Every row gives one point. Each copy is the shape, with its points in the same order, stretched, turned, moved and blurred by noise. Say if it was mirrored as well.
(in the rows, 128 means zero)

Shape (6 x 2):
[[120 149]
 [140 119]
 [ 97 148]
 [179 129]
 [150  75]
 [129 139]]
Copy 1 (6 x 2):
[[122 159]
 [134 123]
 [ 95 167]
 [179 125]
 [134  76]
 [127 148]]
Copy 1 is: only turned
Copy 2 (6 x 2):
[[111 148]
 [126 113]
 [126 168]
 [ 96  84]
 [162  87]
 [116 134]]
Copy 2 is: mirrored
Copy 3 (6 x 2):
[[106 125]
 [138 141]
 [ 84 137]
 [168 108]
 [171 168]
 [113 130]]
Copy 3 is: mirrored
Copy 4 (6 x 2):
[[124 150]
 [133 119]
 [110 161]
 [167 107]
 [121  76]
 [137 143]]
Copy 4 is: only turned

Shape (7 x 4):
[[140 140 156 118]
 [146 144 144 154]
 [145 139 130 136]
 [ 93 134 132 150]
 [108  63 112 107]
 [ 78 114 159 129]
 [136 131 142 195]]
Copy 1 (7 x 4):
[[140 148 159 121]
 [133 146 154 153]
 [144 146 140 136]
 [ 98 136 133 123]
 [144  99 112  86]
 [ 99 118 150  90]
 [112 121 153 185]]
Copy 1 is: only turned
Copy 2 (7 x 4):
[[153 147 157 127]
 [117 143 171 131]
 [127 138 149 115]
 [106 156 133 162]
 [124  88  82 164]
 [136 144 124 193]
 [ 74 133 183 135]]
Copy 2 is: mirrored
Copy 3 (7 x 4):
[[123 158 149 114]
 [126 162 146 150]
 [132 154 130 139]
 [ 87 120 131 141]
 [148  62 132 111]
 [ 79 105 154 115]
 [117 147 160 190]]
Copy 3 is: only turned
Copy 4 (7 x 4):
[[134 144 150 118]
 [155 116 138 119]
 [136 126 136 132]
 [103 101 124 109]
 [ 67 122 156 174]
 [ 79 118 148  94]
 [153  68 145 117]]
Copy 4 is: mirrored

Shape (13 x 8):
[[137 109 109 101 109 146 116 166]
 [158 111 124 107 131 187 112 127]
 [135  89  95 169 124 121 111 127]
 [126 129 194  94 114 130 140 122]
 [139 143 138 139 135 132 112 199]
 [ 51 146 136 130 139 154 138 127]
 [143 111  99  99 123 125 105 136]
 [150 152 111 118 114 128 127 123]
 [137 133 141 171 141 171 114 130]
 [158 147 164 105 136 140 123 124]
 [145 144 170 104 121 118 104 147]
 [125  97 107  93  40 150 115 160]
 [150  93 171  99 131 120 152 138]]
Copy 1 (13 x 8):
[[147  89 140  94 118 152 147 148]
 [178 110 159 112 132 183 130 120]
 [160  87  92 154 147 146 126 132]
 [112 112 203 133 116 126 154 106]
 [140 109 157 123 131 134 128 201]
 [ 64 142 136 135 136 183 128 125]
 [157 100 129  91 137 133 128 125]
 [154 142 128 115 111 126 131 128]
 [152 127 151 164 133 172 108 152]
 [155 134 187 121 124 129 131 124]
 [132 109 184 117 121 110 122 140]
 [136  57 128  97  60 166 158 130]
 [142  92 185 135 148 119 178 119]]
Copy 1 is: only turned
Copy 2 (13 x 8):
[[151 151 134  93  99 121 127 159]
 [184 139 145 110 108 165 101 139]
 [142  98  83 115 130 132 126 145]
 [122 129 184  81 129 161 136 104]
 [115 159 129  99 135 163 128 187]
 [ 88 130 169 170  99 152 115 144]
 [156 142 124 103 129 106 113 135]
 [143 168 118 117 137 137 135 114]
 [130 125 121 133 124 200 110 147]
 [140 154 154 103 154 166 120 117]
 [110 156 153  73 149 151 113 126]
 [146 156 125  60  46 109 135 123]
 [153 109 166  75 141 142 154 126]]
Copy 2 is: mirrored
Copy 3 (13 x 8):
[[118 130 100  96 103 146 109 154]
 [125 135 132 122 132 191 113 136]
 [139  81  87 158 120 140 109 123]
 [113 140 194 108  98 130 143 130]
 [115 144 125 146 119 120  93 182]
 [ 49 135 130 151 134 117 156 124]
 [119 108 110  94 119 145  94 129]
 [133 138 118 114 134 127 108 117]
 [120 142 140 183 134 158 116 135]
 [129 151 174 119 130 143 104 128]
 [115 145 171 106 101 122  93 146]
 [118 133  72  83  53 153 123 139]
 [135 107 171 103 106 134 146 145]]
Copy 3 is: only turned

Shape (17 x 11):
[[157 135 148 127 149 120 107 106 102 144 126]
 [140 104 111 130 134 126 117 137 150  96 117]
 [145 118 108 104 136  79 133 132 124 127 121]
 [116 115 112 139 110 123 134 166 174 106  96]
 [ 81 101 155 148 104 156 134 163 140  94 133]
 [137 121  86 127 122 102 141 105 111  91 119]
 [ 97 121 144 124  86 153 130 147 153  83 118]
 [158 165 131 120 138 108  89 147 126 123 155]
 [159 191 153 138 146 124  99 144 115 145 165]
 [124 103 130 139  64 146  98 185 107 103 147]
 [147 132  70  85 149 119 143 128 123 146 121]
 [129  97 126  94 116 116 128 158 131 100 104]
 [117  91 105 120 121  99 140 163 141 116 153]
 [105 118 161 157  95 160 128 215 102  59 130]
 [198 153 149 154 122 137 138 128 105 133 143]
 [132 131 105 132 115  93 132 134 105 138 103]
 [150 118 106  83 112  76 161 107 117 122 121]]
Copy 1 (17 x 11):
[[172 137 153 138 163  92  97 102 110 119 138]
 [152 115 102 161 120 126  95 131 123  92 113]
 [145 137  96 139 136 104 104 116  99 137 136]
 [135 141 103 161  89 145 105 152 146 110 100]
 [ 96 131 159 157  98 164 107 162 137  74 127]
 [133 117 106 158 123  77 138 135 101 105 115]
 [ 97 132 144 140  87 149 115 138 152  76 107]
 [162 150 118 121 148  88  73 123 149 101 164]
 [178 167 147 111 172  91  87 135 161 108 186]
 [127 104 155 128  61 123  69 170 131  89 155]
 [147  93  91 117 166  96 124 135 120 156 111]
 [129 121 114 119 106 142  93 126 105 109 106]
 [121 114  99 153 119 140  97 153 111 116 156]
 [125 148 164 114  75 159  87 198 125  43 138]
 [218 144 147 123 137 100 129 121 123 107 172]
 [141 141 125 143 118  88 113 142 109 144 122]
 [130 130  95 126 129  95 141  96  86 143 135]]
Copy 1 is: mirrored
Copy 2 (17 x 11):
[[155 106 163 114 123 150 103 103 119 148 128]
 [130 127 108 131 117 131 112 121 143 100 110]
 [151 133 117  89 119 100 105 124 140 147 115]
 [ 87 131  94 113  84 115 112 124 157  96 112]
 [ 69 127 134 154  82 136 141 151 134 116  93]
 [152 142 107 134 130  92 123  95 109 131 104]
 [ 84 162 122 147  78 152 133 123 134 113  96]
 [150 149 165 114 106 126  64 135 113 118 143]
 [136 138 187 110 105 132  72 133  95 131 170]
 [118 125 136 156  27 137 108 168  97 104  95]
 [147 125  82  95 135 106  98 126 106 165 137]
 [121 139 111 100  96 141 114 141 140 122  86]
 [125 130 106 122  95  87 118 172 146 138 109]
 [ 65 135 163 141  58 136 136 174  82  66  76]
 [160 110 163 115  99 143 131 113  92 109 169]
 [131 114 120 104  92  95 107 105 117 144 111]
 [164 155 105  86 119 103 135 110 133 169 114]]
Copy 2 is: mirrored
Copy 3 (17 x 11):
[[138 138 158 131 142 120  94 144  99 136 152]
 [131 121 108 131 161 121 135 136 142 112 129]
 [136 129 119  96 138  98 131 142 133 156 106]
 [128 135 107 160 145 125 172 149 165 111 103]
 [ 86  97 119 188 133 162 157 139 147 104 112]
 [122 140  84 113 132  90 144 114 118 123 132]
 [ 95 111 117 167 124 151 151 128 164  89 119]
 [117 142 142 116 142  99  78 171 158 122 116]
 [107 164 169 132 128 114  65 188 146 124 137]
 [122  97  85 171 103 145 102 158 133  87  74]
 [148 153 105  60 142 131 126 144 132 154 116]
 [125  98 125 111 142 127 147 133 132 111  87]
 [117  95  84 133 134 112 142 165 150 157 101]
 [ 74  99 108 195 129 150 151 174 114  51  99]
 [164 155 138 143 104 116 111 178 109 104 161]
 [136 142 111 133 130 101 139 128 120 143  94]
 [149 114 113  84 105  95 155 124 133 154 119]]
Copy 3 is: only turned
Copy 4 (17 x 11):
[[156 163 141 123 143 120 116 129  98 144 120]
 [138 112  95 138 165 115 124 129 142 105 122]
 [137 129 103 121 149  62 125 123 128 134 121]
 [126  81 115 138 158 108 137 120 185 109 105]
 [ 98  56 145 158 161 149 139 108 133 106 116]
 [133 137  82 161 131  79 111 101 130 115 134]
 [100  82 133 142 135 144 147 108 148  83 113]
 [153 136 157 107 147  94 117 139 131  97 141]
 [155 152 198 104 142 110 115 120 130 116 141]
 [146  47 150 166 113 126 151 150 122  95 149]
 [151 120  75  87 134  88 111  96 146 149 141]
 [133  90 101 129 145  99 142 123 121 104 101]
 [115  79 110 134 168  77 143 125 138 131 146]
 [142  27 172 185 151 136 131 106 120  62 109]
 [190 157 166 149 138 115 154  95 126 126 135]
 [146 119 122 146 117  70 113 120 135 150 113]
 [126 146  86 122 120  58 152  97 116 131 123]]
Copy 4 is: mirrored

Shape (18 x 12):
[[ 98 146 121 139 121 146 160 104 137  99 116 124]
 [177 100 157 152  80 149 131  95 133 142 139 120]
 [114 131 152 115 133  91 180  82 119 128  86 181]
 [ 81 136 113 119 145 115 129 118 118 154 134  93]
 [175 125 156 133 104  95 181 114 126 174 141 141]
 [128 121 155 114 141 130 145  91 108 112 133 104]
 [143 137 139 149 143  98 131 114 119 100  96 149]
 [112 110 155 100 120 112 169 122 122 107  99  65]
 [102 134 135 128 173 142 125 159 142 150 107 134]
 [135 137 160 153 134 131 142 130  83 103 171 168]
 [ 72 168 101 134 147 156 136 133 161 137 128 143]
 [147 115 139 106 146 141 136 142 121 141 127 136]
 [145  79 150 154 143 114 117 130  95 150 120 134]
 [123 107 127 148 158 103 116 102 175 172 155 100]
 [119 148 131 116 162 122 123 126 169 151  94  94]
 [116 137 132 113 105 119 100 129  99 122 146 139]
 [104 125 166 164 108 122 157  84 174  93 166 151]
 [193  87  93 126 129 102 110 138 116 104 142 133]]
Copy 1 (18 x 12):
[[136 129 131 137 110  90 153 139  79 104 118 163]
 [104 119 202 127 113 154 139 161 130 144 152 124]
 [177  87 127  84 147  89  96 170  42  99 164 148]
 [ 90 127  87 117 120 113 128 123  92 168 122 140]
 [119  85 159 133 162 143 108 192  91 154 195 124]
 [ 82 126 128 116 102  95 126 127  81 120 146 115]
 [151  93 151 129 128  77  87 133  90  95 125 130]
 [ 61 121 128 118 136  88 126 173  56 112  97 106]
 [118 103 119 128 177 139 126  84  87 133 112 132]
 [114 140 156 148 119 103  98 108 118  99 166 181]
 [162 132 100 139 149 123 170  91  98 139 120 171]
 [105 118 129 123 156 158 108 115 102 117 140 114]
 [ 82  82 160 107 127 144  77 119 117 132 134 139]
 [ 91  60 122 108 140 124 161 105 141 173 163 111]
 [117  98 113 127 164 112 141 112  78 155 114  83]
 [125 171 124 112 126 117  95 123 131 133 124 149]
 [143 105 173 114 135  70 190 131 126  98 168 178]
 [110  90 125 121 108 141  76 138 179  80 128 110]]
Copy 1 is: only turned
Copy 2 (18 x 12):
[[107 129 108 163 156 138 182 127 155 121 131 158]
 [ 95  96 114 123  95 189 101 107 138 137 147 109]
 [151 183 177 160 105 144 165 109 171 143 154 191]
 [139 143 111 140 159  89 151 116 128 153 131 128]
 [120 153 139 122  70 167 105 136 134 179 149 152]
 [127 140 137 160 127 146 160 107 118 135 134 113]
 [142 141 146 147 105 125 133 136 142  96 157 158]
 [102 111 145 157 104 104 177 132 122 161 145 107]
 [ 87 151 139 139 156  96 125 132 112 135 126 156]
 [130 201 118 115 142 181 166 131 113  99 144 161]
 [104 143 103 152 202 108 155 146 155 133 105 165]
 [101 134 153 119 143 141 132 126 106 146 116 131]
 [106 153 142 102  93 131 107 102 105 133 171 149]
 [121 129 123 160 152 108  85 122 109 176 165 117]
 [107 106 139 176 141  77 110 142 123 144 118 127]
 [147 153 130 112 150 135 147 119 158 116 125 106]
 [112 166 120 176 169 176 154 137 150 138 186 135]
 [153  82 152 101 130 160 112 150  91 119 144 124]]
Copy 2 is: only turned
Copy 3 (18 x 12):
[[126 122 164 117 108 150 135  99 153 107 119 143]
 [198 128 131 137 132  86 134 154 160 112  75 118]
 [102 108 190 122 167 136 150  97 120 123  79 124]
 [137 121 133 103 126 165 115 139 114 155 149 119]
 [148 104 135 114 132 104 158 175 141 152  64  96]
 [143 104 147 123 138 135 140 146 126  90 125 104]
 [107 119 126 122 126 105 135 105  96 103  96 128]
 [133  94 179  89 127 155 141 194 102  79 121 131]
 [102 139  93 140 139 165  97 141 126 138 116 122]
 [124  75 113 166 121  93 118 118 161 127 107 101]
 [101 152 126 127 115 163 113  92 171 154 139 134]
 [129 116  93 122 157 122 112 155 152 124 108 113]
 [168  96  99 149 155 118 110 154 107 140  80 126]
 [171 143 105 148 128 148 164 161 108 165 125 133]
 [111 167 114 101 133 162 136 149 102 124 126 119]
 [117 118 142 107 140  91  93 125 131 135 150 118]
 [138 124 194 194 112 121 182 121 154 116 114 148]
 [141  95  62 101 147  68 131 142 124 122 108 163]]
Copy 3 is: mirrored
Copy 4 (18 x 12):
[[141 143  99 103 147 147 116  96 148 138 100 121]
 [141 141 185 127 122 168 198 124 148 126 121 106]
 [122 150 129 156 101  96 126  47 150 182  94 146]
 [ 67 130 104 126 129 130 127 141 149 152 132 132]
 [105 140 165 169 123  89 206 108 160 153  94 118]
 [108 140 141 135 168 147 140 105 128 147 121 147]
 [153 159 132 155 117 105 110 102 116 166 125 118]
 [ 65 144 143 156 174 153 104  91 150 129 100 111]
 [138 103 111 143 115 129 103 155 173 143 119 149]
 [180 136 102 142 131 113 156 109  93 106 120 168]
 [140 112  83  84 114 127 110 146 169 142 103 140]
 [132  89 142 142 124 124 141 127 137 136 125 142]
 [132 130 147 180  97 143 154 129 138 137 168 129]
 [ 81 162 162 119 126 115 167 172 205 166 164 137]
 [ 93 131 147 133 140 124 109 162 182 181 111 124]
 [117 123 131 124  93 126 122 127  84 123 126 134]
 [153 196 141  88 136 123 149  96 173 112 113 159]
 [137 110 161 131 114  98 148 117  89 136 187  89]]
Copy 4 is: only turned
